Every row gives one point. Each copy is the shape, with its points in the same order, turned, moved and blurred by noise. Some copies are also mirrored. Which?
In the rows, zero is written as 128.

Shape (6 x 2):
[[151 150]
 [ 64  97]
 [152 189]
 [ 36 149]
 [124 111]
 [158 173]]
Copy 1 (6 x 2):
[[111 143]
 [134  43]
 [ 72 157]
 [ 77  36]
 [140 109]
 [ 93 157]]
Copy 1 is: only turned
Copy 2 (6 x 2):
[[130 112]
 [174 179]
 [ 87  94]
 [126 212]
 [165 113]
 [109  99]]
Copy 2 is: mirrored
Copy 3 (6 x 2):
[[145 125]
 [ 90 206]
 [130  88]
 [ 41 176]
 [134 171]
 [137 106]]
Copy 3 is: mirrored

Shape (6 x 3):
[[ 45  99 164]
 [145 174  78]
 [102 109 109]
 [187 154  84]
 [111  84 101]
 [167  89 179]]
Copy 1 (6 x 3):
[[ 81  49 106]
 [130 188 139]
 [114 118  93]
 [175 185 136]
 [134 116  69]
 [197  72 125]]
Copy 1 is: only turned
Copy 2 (6 x 3):
[[152  42 196]
 [ 89 145 108]
 [104  75 142]
 [ 86 143  76]
 [107  49 127]
 [187  77  94]]
Copy 2 is: only turned

Shape (12 x 6):
[[121 161 194 139 123 168]
 [122 119 183 181 104 168]
 [ 54  97 122 116 152 149]
 [174 192 185 127 105 119]
 [ 75 105  99  62  91 148]
 [118 119 111  53  55  71]
 [137  82  55 177 187 146]
 [ 99 111  61 144 145 142]
 [114 103  74 166 197 153]
 [102 137 115  98  89 171]
 [153 165 151 100  85  65]
 [121 186 117 136  80  71]]
Copy 1 (12 x 6):
[[106 177 171 144 147 151]
 [119 164 155 129  89 149]
 [ 57  88 114 107 144 165]
 [157 165 190 165 174  98]
 [ 93  48 110 172 166 182]
 [137  22 154 194 167 114]
 [140 101  49  41 136 129]
 [109  93  58 104 151 134]
 [113 120  59  51 151 136]
 [116 105 112 174 160 172]
 [145  95 179 177 175  72]
 [127 108 126 193 160  60]]
Copy 1 is: mirrored
Copy 2 (12 x 6):
[[115 174 151 165 127  88]
 [128 140 171 193  95 102]
 [ 98 107  79 181 129 161]
 [126 189 183  99 112 101]
 [ 89 144  61 141  67 168]
 [ 88 124 101  60  41 153]
 [189  93 127 178 159 209]
 [143 121 118 168 130 209]
 [168 107 118 194 174 189]
 [111 173 107 156  77 160]
 [113 152 161  56  95 131]
 [ 87 155 176  91 105 176]]
Copy 2 is: mirrored
Copy 3 (12 x 6):
[[171  99 143 113  63 175]
 [165  81 136 159  90 208]
 [ 61  91 103 135  91 171]
 [212 130 164 108  73 131]
 [ 55  65 112 146  50  93]
 [ 89  85 176 152  95  39]
 [105  98   7 142 162 146]
 [ 76 111  56 150  99 134]
 [ 95 110  27 120 133 170]
 [109  75 104 138  39 123]
 [164 120 180 138 106  85]
 [148 154 143 182  90  93]]
Copy 3 is: only turned
Copy 4 (12 x 6):
[[ 95 195 126 138  90 142]
 [109 156 137 181  74 165]
 [ 52  99 155  98 123 136]
 [165 190  93 124  83 112]
 [113  93 168  49 127 175]
 [175  92 148  24  85 126]
 [108  55 123 188 189 124]
 [ 98  57 104 128 148 147]
 [ 76  76 113 164 179 119]
 [124 126 142  78 121 171]
 [176 141 100  71  68  85]
 [156 109  58  81  63 124]]
Copy 4 is: only turned

Shape (12 x 8):
[[143 162 140 101 130 128 155 146]
 [137 135 186 122 152 135 132 160]
 [108  57 127 115 135 120 149 154]
 [133  92 114 159 125 153 144 130]
 [114 128  96 107 151 108 105  89]
 [142 161  96 122 103 105 148 159]
 [113 153 174 140  76 105 125 157]
 [174 164 133 162 139  65 125 149]
 [116 131 156 244 152 140 193 149]
 [123  96 110 105  80 126 138 143]
 [122 148  99 143 134 121 115 161]
 [148  93  98 103 147 129 118 137]]
Copy 1 (12 x 8):
[[131 140 134 108 149  96 161 127]
 [122 137 185 133 118 106 159 144]
 [ 70  97 141 169 140 125 112 127]
 [132 118 123 172 137 154 114 134]
 [143 119 129 117 141  93  67  98]
 [118 170  91 125 157  95 138 132]
 [109 188 134 151  91 102 161 105]
 [156 170 121 154 125  48 130 168]
 [172 165 167 249 162 134 161 143]
 [ 83 128  92 136 122 132 127 110]
 [125 173 127 137 154 113 103 144]
 [108 101 122 123 141 118  93 151]]
Copy 1 is: only turned
Copy 2 (12 x 8):
[[131 154 122  91 111 105 134 141]
 [164 140 168 112  94 110 127 120]
 [128 114 167 158 129 151 126 184]
 [125 103 139 154 156 133 159 125]
 [ 78 125 105 142 108 147  89 117]
 [ 90 153 115 112 143  81 133 152]
 [ 97 113 177  97  99  64 147 135]
 [122 152 116 157 101  41 122 121]
 [138 148 164 191 123  99 236  90]
 [ 95  96 142 114 149 119 129 179]
 [ 99 158 144 135 151 102 119 118]
 [130 120 120 144 149 142  93 149]]
Copy 2 is: mirrored
Copy 3 (12 x 8):
[[139 176 123 120 109 166 148 147]
 [104 180 165 120 133 155 135 155]
 [112 119 129  61 129  94 146 152]
 [130  90 127 128 116 119 133 158]
 [120 128 107 128 141 137 161  66]
 [182 161 110 119  87 136 123 134]
 [129 199 150 151  85  94 117 139]
 [196 174 163 143 140 139 109 119]
 [149  89 228 157  90 134 141 186]
 [138 133  81 102  96  85 135 151]
 [146 132 137 117  92 149 107 110]
 [126 118  91  83 150 137 132 123]]
Copy 3 is: mirrored
Copy 4 (12 x 8):
[[153 144 147 116 139 126 150 114]
 [141  95 166 134 174 146 145 130]
 [123  81 139 127 101  92 150 177]
 [132  94  90 156 128 103 132 143]
 [ 75 134 122 109 129  71 139  95]
 [172 160 115  89 129 112 121 132]
 [154 126 155 118 141 145  66 140]
 [167 138 124  95 213  79 107 127]
 [163 131  98 209 198 116 113 196]
 [146 111 128 108  81 101 115 137]
 [129 129  93  92 156 121 131 133]
 [123  89 114 101 117  90 169 123]]
Copy 4 is: only turned

Shape (14 x 9):
[[135 124 121  96 154 143 164 130 118]
 [199  52 107 117  82 135 162 201 171]
 [181  88  77  58  70 135 182 192 160]
 [108 144 125 127 164  83 145 145 140]
 [ 82 105  97 106 146 117 153 126 104]
 [161 103 145 119  89 165 126 130 191]
 [151 126 148 145  97 116  88 105 119]
 [126 118  86 104 142 125 160 103 139]
 [151 127 116 172  81 176 124 152 148]
 [111 105 138 158 147 139 118  96 122]
 [197 100 117 119 108 187 111 166 144]
 [146 138 112 181 143 121 117  87 129]
 [130 143 143 154 110 138  95 116 143]
 [117 141 151 154 140 124 166  90  96]]
Copy 1 (14 x 9):
[[108 106 128 135 151  99 133 123 152]
 [177 178 152 134 113 109 208 197 146]
 [129 162 174 106 138  71 187 219 150]
 [127 127 117 158 131 119  65 132 146]
 [103  76 128 167 120  89 106 145 116]
 [117 150 142 103  94 167 176 144 155]
 [137 130 132 103 100 159 118 102  87]
 [ 81 123 117 140 114  85 126 129 138]
 [113 159 124 137 138 178 169 148  94]
 [118 101 103 156 101 149 128  91 114]
 [147 143 108  88 145 145 201 157 128]
 [107 152  88 140 108 141 115  83  98]
 [114 134 118 118 112 180 118 116 104]
 [ 99 117 140 164 137 128 108  67 113]]
Copy 1 is: only turned
Copy 2 (14 x 9):
[[101  95 147 127 129 134 155 140 143]
 [131  71 114  96 102 249 139 129  70]
 [117  54 116  69 101 192 184 146  54]
 [ 97 136 105  96 131 125 111 171 165]
 [103  83 101 131 142  96 118 140 136]
 [138 123 182  93  95 175 105 116  85]
 [158 172 143 129 154 139 109 127 106]
 [106  98 129  93 135 115 138 111 140]
 [166 143 131 132  71 164 128 111 105]
 [132 140 143 150 136 121  90 106 153]
 [186 102 164 122 106 195 155 129 109]
 [145 172 127 119 138 133 121  88 164]
 [156 166 150 127 113 127 107 131 126]
 [ 84 158 137 157 143 111 137 112 151]]
Copy 2 is: mirrored

Shape (17 x 12):
[[129 120  45 116 136 110 202 143 113 144  77 132]
 [132  90 153 110 114  89 144  77 152 115 138 161]
 [201 129  85 134 159 138 126 133  84  85 207 139]
 [149 138  48  99 165  78 121 150 182 110 145  91]
 [145 146 105 168 174 166  93 148 104 120 152 183]
 [152 184 105 138  99 144  56 104  71 183 108 181]
 [139  89  69 185 116 111 187 133 127 159  94 119]
 [121 148 114 131 134 166 114 158 111 142 161  99]
 [112 102  80  82  97 103 107 161 112 125 146 124]
 [129 166 135  90  64  48 149 101 132 118  97  80]
 [140  82 171 147  97 101 111 160 140 146 131 148]
 [124 131 104  88 123 133 138 153 153 147 165 127]
 [127 127 172  90 118 139 117  92  96 139  84 138]
 [116 155 150  73 117 116 101 129 148  80 153 129]
 [186 134 109 147 110 117 149 131 159 146  85 132]
 [124 167 112  84 139 123 177 108  72  79 125 163]
 [172 147 143 150  81 158 174  79 113  48 115 107]]
Copy 1 (17 x 12):
[[218 129 120  73  78  94 151 164 128 137 117 155]
 [102 158 189 125 111  82 109  90 114 152 119 163]
 [199 101 150 203  79 133 129  97  64 107 157 125]
 [226  69 177 103  88 112  90  92 159 142 141  96]
 [145  80  97 142 129 129 123 109  79  61 148 129]
 [158 141  65 112 169 181  95  82  85 126 153 190]
 [165  92 104 110  56 107 154 149 153 154  94 177]
 [164 103 107 164 158 149 148 118 120 142 133  97]
 [159 134 158  89  97 168 122 126 112 148 136 100]
 [188 177 179 121 136 114  71 125 164 213  88 155]
 [ 86  91 144 118 130 127 105 123  89 166  87 142]
 [160 104 168 108 140 129 156 114 128 152 155 121]
 [138 182 119 104 154 111 117  83  94 149  93 137]
 [166 139 206 149 177 136  96  92 124 122 117  98]
 [178  85 129 115 120  97 118 103 120 149  79 185]
 [199 202 163 149 137 100 126 148  94  92 128 132]
 [189 162 165 202 124 110 148  85 123 123  33 167]]
Copy 1 is: only turned
Copy 2 (17 x 12):
[[168  88 111  64 174 144 165 133 121 116  85 118]
 [149 131 204 129  92 111  95 127 155 126 121  99]
 [ 68  85 155 189 157 104 132 163  99  66 131 133]
 [104  97 111 121 151 173  80  79 114  79  88 128]
 [ 87 111 147 191 126 124 166 157 114 144 112 193]
 [128 182  99 177 113  49 185 111 147 140 117 189]
 [171  84  97  94 108 145 165 150  90 142 120  94]
 [ 82 146 122 133 148 134 122 143 102 142 159 162]
 [115 119 128  81 118 125 101 121 141  78 145 169]
 [144 202 108  90 131 123  73 118 177  99 113  64]
 [167 128 145 144  78 133  83 166 138 137 166 144]
 [119 125 151 117 152 147 108 101 130 118 159 149]
 [150 191 164 115 129  73  99 152 132 156 109 148]
 [ 93 189 181 129 137 147  74 136 165 105 124 155]
 [189 148 117 153 127 147 130 130 106 126 107 108]
 [106 147 179 102 182 104 155 176 174 110  90 125]
 [114 201 175 138 134 139 151 198  94  88 109  61]]
Copy 2 is: only turned
Copy 3 (17 x 12):
[[ 96 128  98  97 171  92 227 138 152 137 133 155]
 [ 85 112  98 169  80  92 124  90 142 120 118 132]
 [132 171 100 186 140 187 154 113  71 159 153 171]
 [ 67 180  95 191 197 137 164 142 170 142 127 114]
 [132 165 138 121 112 171 129 143 102 212 125 141]
 [163 172 142 111 135  69  76 149 111 198 117 199]
 [133  99 115 141 125  93 225 163 169 153 140 150]
 [152 144 152 131 162 157 119 149 131 133 153 124]
 [118 139  64 130 166 142 112 148 162 109 123 158]
 [118 177 115 167 143  36 137 123 165  47 113 136]
 [142 103  83 154  84 104 110 165 135 134 121  97]
 [111 138  99 132 164 130 117 120 152 132 166 107]
 [122 112 145 112 123  74  98 109 101 112  88 140]
 [108 179 109 145 133 135  84  93 139  96 107 103]
 [143 139 110 158 140  59 177 132 134 167 118 107]
 [ 96 182 115  93 123 124 162  79  94  99 120 167]
 [185 154 148 171 102 109 189  54 116  95  99 138]]
Copy 3 is: mirrored
Copy 4 (17 x 12):
[[106 172 130  92 131 159 200 105  76  98  78  98]
 [108 160 130 111 120  66 115 113 119 153 183 104]
 [110 125  93  78 120 155 114 114 138  36 181 177]
 [135 177 103  94 201 134 176  98 187  96 137 116]
 [113  91  75  96 113 173  80  79 123 103 123 166]
 [154 122   7 145  55 165 101 109 123 116 122  94]
 [134 108 162  86 118 120 187  78 112 112  85 105]
 [124  96 104 142 131 179 149 148 157 122 147 145]
 [ 97 151  70 125 141 103 193 156 142 119 125 146]
 [129 205 130 178 104 101 176 147 154 102 147  63]
 [129 122 127 111  79  89 122 121 167 168 123 152]
 [116 142 100 110 137 149 168 133 133 148 166 141]
 [135 158 113 139  89 118  98 162  82 148 132  98]
 [ 93 178  91 166 145 119 111 152 158 134 183 142]
 [171 171 136 112 101 125 142  84 129 132 113 110]
 [ 57 189 104 142 103 159 111 129  74  83 159 116]
 [146 153 172 192  94 119 107 111  82  61 166 155]]
Copy 4 is: mirrored

Shape (15 x 12):
[[121 119 195  62 160 158 170 174 150 103 101 166]
 [124 136 167  92 119 141  96 127 161  94  34 101]
 [111 115 126 147  93  90 141 146 142 132 144 121]
 [110 160 117 127 102  54 172 167 111 101 133 140]
 [132  93 136 155 129 120  75 126  82 129 122 118]
 [158 154 140 117 109  77 173  86 133 134 103 130]
 [100 145 148  97 117 119 117 129 117 144 119 161]
 [185 144  99 181  60 139 135  91 135 166 103  91]
 [140 117 105  63  57 141 141 130 124  87  92  85]
 [166 112  85 104  62 171  45 156 165 108 124 121]
 [238 180 109 166  51 153 102 176 129 149 197 126]
 [149 145 135 159 119 165 146 129 113 113  90 164]
 [123 169 137 144 181 170 141 161 114 118 182 148]
 [128  77  92 123 149  75 117  93 119 101 156 147]
 [148 100  74 149 113  99  96 103 109 175  25  82]]
Copy 1 (15 x 12):
[[ 79  58  94 162 149 181 189 128  41  97 156 141]
 [ 60  80  57 101 116 114 171 143  86  87  77 135]
 [121 157 155  90 119 116 148 109 118 111 157 135]
 [128 111 169  73 157 150 160 126 123  82 162 194]
 [151 114 110 121 123 120 133 135 145 148 111  78]
 [113 118 125  79 136 144 129  61  96 113 108 184]
 [ 83  93 116 106 109 173 136 127 121 127 149 135]
 [113 163 141 115  75  75  66  84 120 133  73 181]
 [ 86 108 100 138 100 108 201 120 146 136  93 215]
 [ 87 188  53 152 104 109 133 185 146 143 119 155]
 [150 177 119 146 145  84  44 159 108 167 160 212]
 [118 113 132 139 104 158 105 136  84  96  83 154]
 [ 98 104 170 153 176 171 109 186  58 149 137 126]
 [133 167 124  99 148 176 172 101 149 137 111 106]
 [ 80 125 116 119 110  87 107  83 195  99  45 116]]
Copy 1 is: mirrored
Copy 2 (15 x 12):
[[149 159 147 112 121 129  88 211  73 127  91 166]
 [233 143 143 161  80 149 129 179 107 131 127 101]
 [141 128 141 114 137 100 108 110 160 104 130 117]
 [180  96 149 104 157  76 123 122 141  65  96 139]
 [131  94  97 126  85 120 154 112 132 139 138 113]
 [156 177 123 130 144 125 161 127 131  53 107 118]
 [153 118 144 121  91 135 143 140 129  88 116 158]
 [126 157 109 222 145 124 159 127 178  93 170  91]
 [218 137 122 180 157 156 132 142 163 145 107 168]
 [171  70 110 212 129 189  92 127 111 141 173 140]
 [109  60  82 217 188 122 114 163 155  43 223 151]
 [124 129 146 177 117  88 145 162  90 119 133 133]
 [ 75  83 178 101 147 106 145 192  94 113 158 143]
 [127 111 121  92 151 152 133  57  91 131 112 111]
 [159 117  90 189  93 164 167 111 173 114  86  26]]
Copy 2 is: only turned
Copy 3 (15 x 12):
[[127 131 121 156 185 150 208 137 154 133  58 120]
 [157 171 180 185 160 118 150 130  91 192  95 136]
 [127 127 146  78 124 114 138 143 101 111 129 160]
 [118  93 165  82 131 151 134 139  69  83  76 168]
 [122 104 132 148 153  80 141 131  65 123 175 131]
 [163 145 148  88 191 159  93 130  86 112 103 135]
 [102 139 127 150 163 118 126 121 109 106 101 158]
 [185 175 169  92 115 136  89  99  83 107 189 107]
 [203 126 182 132 123  85 135  80 118 128  81 142]
 [188 125 171 186  93 100 149  87 140 132 180 191]
 [190 135 183 140  96 168 150 119 123   7 223 154]
 [115 133 156 134 155 163 157  82  98 123 143 101]
 [ 76  87 146 157 138 163 149 152 152  73 139  91]
 [129  50 121 100 169 106 100 131 110 140 151 162]
 [179 151 113 135 108 108  80 107  17 178 152 119]]
Copy 3 is: mirrored
Copy 4 (15 x 12):
[[ 91 138 124  96 105 133 136 165 105 147  99  44]
 [161  81 111 129 175 134 110 136 143  99  95  35]
 [162 121 147 129  97 136 117 128 146  92 168 137]
 [199 164 160 101 102  95 113 142 142 131 144 137]
 [120  79 106  99 153 123 102 112 156  73 136 166]
 [163 137 144 144 117  59 147 121 170  90 140  93]
 [110 124 154 125 126 120  86 110 160 129 122 104]
 [171  74 170 201 153 105 173 100 142  48 143 151]
 [176  77 176 129 165 138 158 179 181 122 123  96]
 [142  15 158 185 167 155  93 179 142 129 127 141]
 [142  36 210 187 151  66 133 141  57 106 172 187]
 [120 145 132 149 166 118 137 134 113  82 101 131]
 [ 91 140 116 126 146 115 138 104  77 170 151 147]
 [136 124  81 128 105  99 114 156 205 128 164 163]
 [195  62 100 152 142 125 146  84 204  49  66 139]]
Copy 4 is: only turned
